Each row of a before or after table is a point. One or more steps were done to the points. Then noise was added and the rows were shuffled. The steps act on how far a point lies along the listed directions, d1 being the first. Write out the steps. A step turns or swaps two directions, mirrors them in a line or flattens them onto one, adds a multiple of one to another, or multiplies one. Angles are multiples of 10 degrees, from the lower direction toward the higher: turns from -170 to 170, lines from 10 to 170 but not 90. Use the fewest steps. Two steps may share a direction if one is a turn and the other turns, adds or multiplies; they go together, in the order done. Otherwise the lowest direction goes first.
In the rows, zero is written as 128.

Directions:
(1): [83 95]
(2): [ 95 173]
Before:
[[ 87 133]
 [166 124]
 [175 142]
 [145 101]
 [133 170]
 [111 178]
 [ 79 198]
 [114 141]
 [151 166]]
After (9 x 2):
[[ 80 200]
 [113 216]
 [147  96]
 [142 161]
 [133 199]
 [ 98 197]
 [116 138]
 [112  98]
 [109 207]]
Steps: add -1.5 times d1 to d2

Directions:
(1): [ 67 121 163  87 159  86]
(2): [193 115 141  88 110  73]
(3): [111 151  84 174 119  61]
(4): [125  48  80 124 152 127]
(5): [152 108 178 186 176 116]
(6): [103  86 163 152  56 123]
Before (12 x 6):
[[105 142 112 105 152  92]
 [147 109 118 119 124 150]
 [128 142 123  86 120 133]
 [143 148 121 120 125 137]
 [ 63 153 118 101 101 147]
 [101 150 118 116 131 106]
 [146 130 128 108 138 160]
 [121 141 103 117 151  77]
 [112 146 134 120 149 104]
 [153 132 119 117 152 163]
 [103 140 101 106 150  94]
 [134 116 137 102 128 144]]
After, 12 rows:
[[115 140 106 113 154  74]
 [125 115 142  96 132 139]
 [116 147 132 122 146 107]
 [ 83 148 129 105 141  94]
 [ 96 138 142  64 137 110]
 [ 83 138 112  93 159  80]
 [140 129 131 104 140 156]
 [155 133 118 118 153 164]
 [ 91 140 120  96 159  83]
 [142 108 122 115 128 145]
 [  8 146 150  64 129 110]
 [132 147 127 112 131 130]]
Steps: add -1.5 times d5 to d1

Directions:
(1): [199 163  92  80  87 107 165 164 114  95  92]
(2): [ 59 139 109 132 179 123 194 129 102  77  88]
Before:
[[ 69  86 200 161 145 150  95  84 143 180 159]
 [113  87 205 179 116 145  51 106 165 229 185]
 [242 124 133 133  56 118  73 139 140 169 145]
 [ 90 100 185 171 131 141  74 100 156 132 167]
 [164 106 171 140 122 148   9  85 154 220 226]
 [176 160  34  86 148 130 206 180  71  30  60]
 [118 114  86 102 115 123 122 134 117 108 132]
 [115 107 114 141 143  92 168 140 120  86 114]
 [ 43 108 140 169 203 146 111 103 175 109 156]
 [ 48 132 154 144 190 118 171 113 114 102 104]
 [104 131 104 110 137 114 213 132  99  68  64]]
After (11 x 11):
[[238 142 108 116  63 107 115 150 124 136 117]
 [ 40 113 128 161 207 139 128 109 169  92 142]
 [101 128 156 146 134 121 148 138 129 149 112]
 [109 103 141 136 126 131 140 112 126 127 116]
 [186 116  88 122 132 157 105 146 109 113 137]
 [153 148 113 100 140 121 111 119 110 131 148]
 [ 83 122 159 149 139 129 127 118 135  88 130]
 [115 107  92 106 113 127 109 130 122 118 143]
 [ 53 121 169 157 185 123 144 105 125 125 124]
 [116  94 130 154 137 100 137 130 132 115 137]
 [ 63 110 170 139 157 132 153 105 119 134 115]]
Steps: flatten d1 and d2 onto the line at 140 degrees

Directions:
(1): [161  61 222 178 175  97 143 130 134  68 108  89 102 105 104 112 122 146]
(2): [164 148  58 117 142  80 154 122  66 143  63 119  81  89  66 112 145 168]
(3): [130 167 136 128 138 162  44 161 150 118 167 141  84  30  84 108 137  95]
Before, 14 rows:
[[129 116 146 133 131 116 146 141 136 119 123 112 136 152 136 129 121 134]
 [129 165  96 109 119 145  93 137 137 137 157 150 115  91 119 132 139 109]
 [108 121 147 134 122 143 107 146 150 126 151 145 145 128 150 141 126 116]
 [146 101 161 138 156 119 134 124 115 107 115 116 113 106 115 126 129 151]
 [139 114 138 138 150 111 135 124 123 103 115 112 127 115 121 124 129 140]
 [143  96 178 158 141 108 140 135 135 106 119 106 114 117 114 122 120 139]
 [126 124 138 127 128 131 153 107 136 133 134 130 151 152 152 138 127 127]
 [130 122 144 142 126 130 111 134 144 113 138 127 127  97 126 121 130 105]
 [129 135 125 131 126 152  92 137 137 123 138 122 129 107 119 132 133 119]
 [124 128 143 140 124 131 118 123 139 117 143 137 139 133 141 122 129 110]
 [146 106 141 134 147 102 159 113 107 116  99 110 118 139 117 126 125 131]
 [101 156 112 110 102 178 101 141 154 148 182 142 148 132 147 136 134  94]
 [118 132 151 123 142 151  99 133 155 122 158 140 136 123 141 129 125 103]
 [141 119 139 134 134 123 137 136 118 122 123 107 117 120 122 119 125 128]]
After (14 x 18):
[[134 103 173 144 141 115 142 144 144 104 126 105 131 144 133 126 119 132]
 [122 142 139 120 144 149  91 136 148 124 154 142 124 104 127 125 130 104]
 [166  58 217 167 183  99 149 123 118  72 101  92 100  99 104 118 125 164]
 [127 131 143 142 126 131 111 126 138 115 143 136 132 121 133 119 131 109]
 [132 142 109 126 125 146  94 135 127 129 130 123 124 103 111 131 136 124]
 [154  72 190 157 164  93 167 112 117  89  97  94 117 141 118 123 119 135]
 [121 130 141 126 126 142 139 112 144 133 146 134 151 146 155 138 127 118]
 [ 85 211  38  74  74 197  81 143 143 189 191 169 151 124 145 141 142  83]
 [121 198  37  83  99 147  97 133 120 169 151 166 121 101 121 138 144 111]
 [109 134 134 130 122 146  95 151 147 130 153 150 136 111 140 137 129 113]
 [151  85 177 158 168  99 145 123 126  79 107  96 120 112 115 119 126 147]
 [168  46 248 195 175  85 151 137 141  62 105  77  95 100  96 110 115 152]
 [141 113 153 150 137 119 115 134 137 103 127 118 114  85 112 115 131 113]
 [150  99 164 147 145 114 144 135 119 107 116  96 112 118 118 115 123 134]]
Steps: multiply d1 by 2.5; turn d2 and d3 by -30 degrees

Directions:
(1): [113 126 105  60 117  95 146 102  94  62 247 177 145  84 112 105 130  99
 112 185 136 178 157  76 149 142 142  75 116 181 140 128]
(2): [118 187 202 116  99 165 119  80 137 114 151 130 135 107  88 212 158 136
 198  64 118 141 102  94 220 153 179 159 107 121  95 125]
(3): [114  72 158 123  77 167  77  98 146 153  69 119  68 106  96  43  91  82
 171 156 107 220  96 128 153 104 137  89 115 131 108 171]
Before, 8 rows:
[[122  87  91 107 120 105 125 133 109 122 150 151 116 113 140  63 100 102
   86 184 131 168 144 130  91 110 117  82 136 160 134 152]
 [120 120 110 126 139 109 142 148 114 137 135 123 124 136 138  88 119 125
  100 160 129 124 124 126 110 110 118 107 137 132 135 128]
 [117  87  87 120 128 122 125 152 122 141 104 128 108 141 137  45 106 109
  110 169 119 164 141 141  92 113 102  96 136 150 137 135]
 [126 128 123 132 118 152 118 135 141 140  82 128 118 139 119 130 103 111
  146 121 125 141 117 140 131 129 120 122 139 122 116 131]
 [118 142 180 119 101 157 120  97 131 127 115 135 115 110  99 137 132 102
  180  96 107 164 111 105 185 130 156 117 128 121  98 146]
 [132 109  97 114 139 103 132 150 122 136 141 138 128 129 151  80 116 131
  100 158 130 129 142 139  84 122 116 108 129 136 147 133]
 [133 121 135 150 145 150 114 135 136 149  87 109 129 122 127 129 138 143
  121 117 130 118 118 139 109 120 125 140 131 106 125 148]
 [122 150 167 139 111 161 124 103 126 130 113 117 120 118  99 165 133 134
  170 102 109 137 107 114 180 135 152 140 134 139  98 128]]
After (8 x 32):
[[122  96 119 129 102 157 104 131 141 144  68 130  95 131 112  79  84  87
  148 148 122 178 111 139 127 118 117  95 136 133 115 148]
 [131 106 121 146 145 141 111 138 134 147  93 115 127 121 131 102 131 137
  109 137 131 128 124 140  99 117 118 128 131 114 130 155]
 [111  61 137  96  83 147 102 101 121 127 107 148  77  91  97   7  87  53
  152 188 106 239 123 109 144 101 130  47 132 150 115 178]
 [131 156 163 134 125 145 119 127 143 154 107 119 126 134 127 156 139 151
  157  82 118 117 106 135 142 136 149 156 117 108 121 131]
 [118  83 100 116 117 124 127 123 107 118 135 135 106 107 120  62 101 103
  116 188 116 173 136 116 120 117 119  79 143 170 123 142]
 [120 149 160 143 125 136 132 128 127 148 108 108 120 138 122 139 134 140
  146 109 119 118  99 125 154 118 141 139 128 113 112 127]
 [115 126 199 130  71 186  79  83 149 162  71 121  83 107  91 126 111 104
  194  92 107 197  84 129 188 114 169 131 116 120  80 169]
 [108 108 183 138  75 193  77 103 156 179  28 100  68 131  90  77 107 101
  206  99  95 207  82 138 178 112 144 127 114 120  89 158]]
Steps: mirror d1 and d2 in the line at 30 degrees; multiply d3 by 3

Directions:
(1): [163 151 166 149 142 145 138 160  57 151 133  93 108 121 141 158 117 124
  89 211  83  90 128 112 156 153 135 145 167  88  33 149 148 102  99  98
  61 197 103 186 182 208 143 149 182 150 136 136 135  41  57 105 145  80
 133  39  68  86 111 112 143 104 132 123]
(2): [115 141 150 146  67 145 109 189 178 157  94 156 119 106 133 169  87 106
 158 131  95  79 173 220 189 172 126 106 133 198 185 115 155  95 193 137
 135  81 142 127 206 106 184 167 154 166 155 135 195 131  40 171 167 155
 145 141  99 138  96 139  65 196 167 149]
(3): [195 137 103 168 114 136 116  86 198 187 114 131 165  52 144 117  63  91
 120 126 175 140 119 198 162 122 142  94  72  80  98 133 109  94 117 155
 125 128  66  91  76 180 130  54 131 117  67  89 239  96 144 156 122 146
  99  97 178  77  84 136 198 129 145 109]
Before, 10 rows:
[[140 128 136 144 112 121 131 124 127 149 110 124 127 108 135 136 107 111
  127 152 126 119 141 145 147 148 140 128 143 113 115 149 145  87 130 127
  123 136 121 141 159 162 135 131 149 146 127 141 162  85 117 126 144 121
  118  92 115  96  98 120 158 129 142 141]
 [ 96 115 112 101 145 105 134  76 129  90 138 148 130 155 108  91 177 147
  130  90 181 179 107  60  89  91 119 146 131 125 164 108  94 156 109 134
  162 112 130 123  46  76  69 118  85 106 131 127  65 197 208 119 102 130
  116 178 162 171 163 129 133 101 112 114]
 [ 70 116 136 114 106 122 123 146 150  97 123 159 123 163 120 125 156 155
  171  80 126 129 136 118 107 133 115 115 136 178 197 126 118 167 166 131
  158  79 177 125 138  63 121 164  89 121 161 142  82 185 130 141 123 135
  140 189 149 189 148 144  94 156 113 130]
 [129 122 120 128 113 140 127 123 134 141 136 105 127 135 125 128 142 120
  129 135 122 118 123 124 112 147 130 120 117 126 134 139 128 109 122 111
  102 112 126 134 142 137 128 138 136 124 126 117 130 131 121 133 130 130
  122 127 131 126 120 137 135 134 120 127]
 [145 108  72 121 155  96 117  62 197 153 141 142 154 109 107  65 126 124
  126  79 188 176 123 122  98  87 133 106  66 102 149 129  90 150 104 168
  169 105 109  56  29 117  87  70  80  65  96  75 150 163 249 145  88 168
  115 165 207 125 132 149 202 105 112 100]
 [109 143 138 143 124 122 128 153 102 141 125 127  95 146 126 150 132 120
  105 160 115 116 132 134 143 131 121 125 157 139 126 120 153 129 113 136
  115 143 134 148 142 122 128 136 144 142 127 137 135 115 113 106 123 120
  141 111 100 132 129 123 100 131 142 148]
 [112 120 106  97 149  96 129  64 148  81 143 115 146 147 107  80 195 150
  140  78 165 187 111  74  94  94 120 139 102 126 148 121  90 163 113 141
  151 105 140 106  30  81  95 106  77  88 118 116  69 189 231 114  98 146
  105 160 194 149 163 135 130  97  92 102]
 [100 112 125 107 136 110 124 127 137  84 139 130 106 165 131 112 153 162
  142 118 119 130 120  97 101 127 126 150 145 166 167 122 141 154 148 123
  134 118 149 124 125  85  87 157  99  98 152 138  69 167 166 120 120 145
  150 170 128 165 164 124  96 132 123 125]
 [ 69 101 111  88 141  97 143 107 117  78 151 154  98 172 106  90 187 164
  146  39 153 180 117  64  66  83 107 153 117 149 187 125  87 207 123 131
  175 102 169 108  81  47  88 136  68 109 120 117  28 208 223 106 103 139
  149 190 151 178 177 123 119 122  98 131]
 [145 118  98 151 108 135 116  92 215 153 135 136 160  91 119 105  97 110
  141  92 175 149 119 158 124 130 143 118  75 111 135 114 131 114 137 147
  151 116 109  85  87 141 117  76 119 116  88 114 201 148 151 149 123 153
  120 127 170 115 110 138 151 120 152 107]]
After (10 x 64):
[[147 166 181 146 102 139 122 173 108 146 112  99 109 111 131 167 135 119
  119 195  69  81 160 155 200 176 128 138 160 147  79 135 146  89 145 110
   67 147 119 184 188 168 177 176 180 159 158 133 154  73  38 131 165 111
  130  52  81 101 104 125  82 140 140 118]
 [127 120 115 126 115 138 128 118 138 137 136 108 130 137 124 122 145 121
  131 128 127 124 121 120 108 143 130 120 114 126 141 136 125 113 122 113
  109 107 127 129 133 130 125 135 130 120 124 116 126 139 132 133 127 133
  121 135 138 130 124 138 136 132 117 127]
 [130 156 177 147 103 142 129 171  94 152 111 133  98 120 129 168 121 118
  110 195  97  85 150 135 184 164 127 144 180 140  99 120 143  89 136 107
   86 153 108 192 184 158 142 177 177 169 164 140 146  90  37 134 160  97
  137  79  62 127 109 120  96 137 156 128]
 [118 111 109 125 118 108 130  93 155 125 116 138 140 122 125 108 126 122
  143 102 158 153 131 129 115 123 135 126 122 124 161 139 129 112 134 141
  162 106 136 109 111 116 114 113 110 125 119 138 136 138 179 128 124 143
  112 145 155 122 117 126 160 128 130 140]
 [122 149 185 142 112 138 142 202  55 148 128 122  64 131 133 170 126 134
  108 172  62  82 153 125 165 157 119 157 174 136  78 148 137 132 129  96
   75 172 131 192 223 164 157 189 174 172 146 128 111  68  41 109 162  87
  166  56  40 113 116 108 102 139 139 137]
 [174 153 152 162 122 135 116 171 128 204 120 117 109  91 128 149  83 102
   98 203  85  72 165 172 189 165 139 116 136 115  66 146 148  87 121 128
   78 163  96 146 188 205 160 148 183 133 143  99 203  43  62 146 150 120
  142  52  83  81  84 135 154 132 152 115]
 [156 130 124 157 122 143 125 116 155 156 142 112 141 101 125 124 104 115
  118 144 141 126 118 130 132 145 146 136 109  91  78 127 145 104 118 124
  108 163 104 128 124 184 123 100 149 129 102 126 183  99 109 128 132 117
  126  75 125  96 108 126 152 100 149 106]
 [129 130 149 128 133 126 127 150 106 111 135 111  96 147 143 137 132 151
  120 172  91  99 126 108 134 148 132 154 165 144 110 134 154 128 137 109
   91 156 127 156 165 139 104 167 138 116 153 139  98 106 109 114 136 120
  152 110  91 132 143 116 106 126 133 122]
 [100 131 115 133 129 110 127 125 127 129 128 138 108 150 120 129 142 124
  115 124 143 142 123 126 121 111 118 120 136 141 155 114 138 145 113 147
  142 122 140 122 101  94 111 114 116 126 115 131 124 151 159 109 107 137
  135 146 134 146 141 129 108 129 133 145]
 [120 135 161 133 145 133 141 145  64 117 140 110 112 155 133 136 154 155
  117 163 100 114 116  71 113 139 125 137 166  99  71 154 124 150 106  99
   85 172 137 179 152 161 111 158 134 125 150 142  76  90  97 102 122  76
  135  88 107 134 138 125 146 101 102 113]]
Steps: turn d1 and d2 by 170 degrees; multiply d3 by 0.7
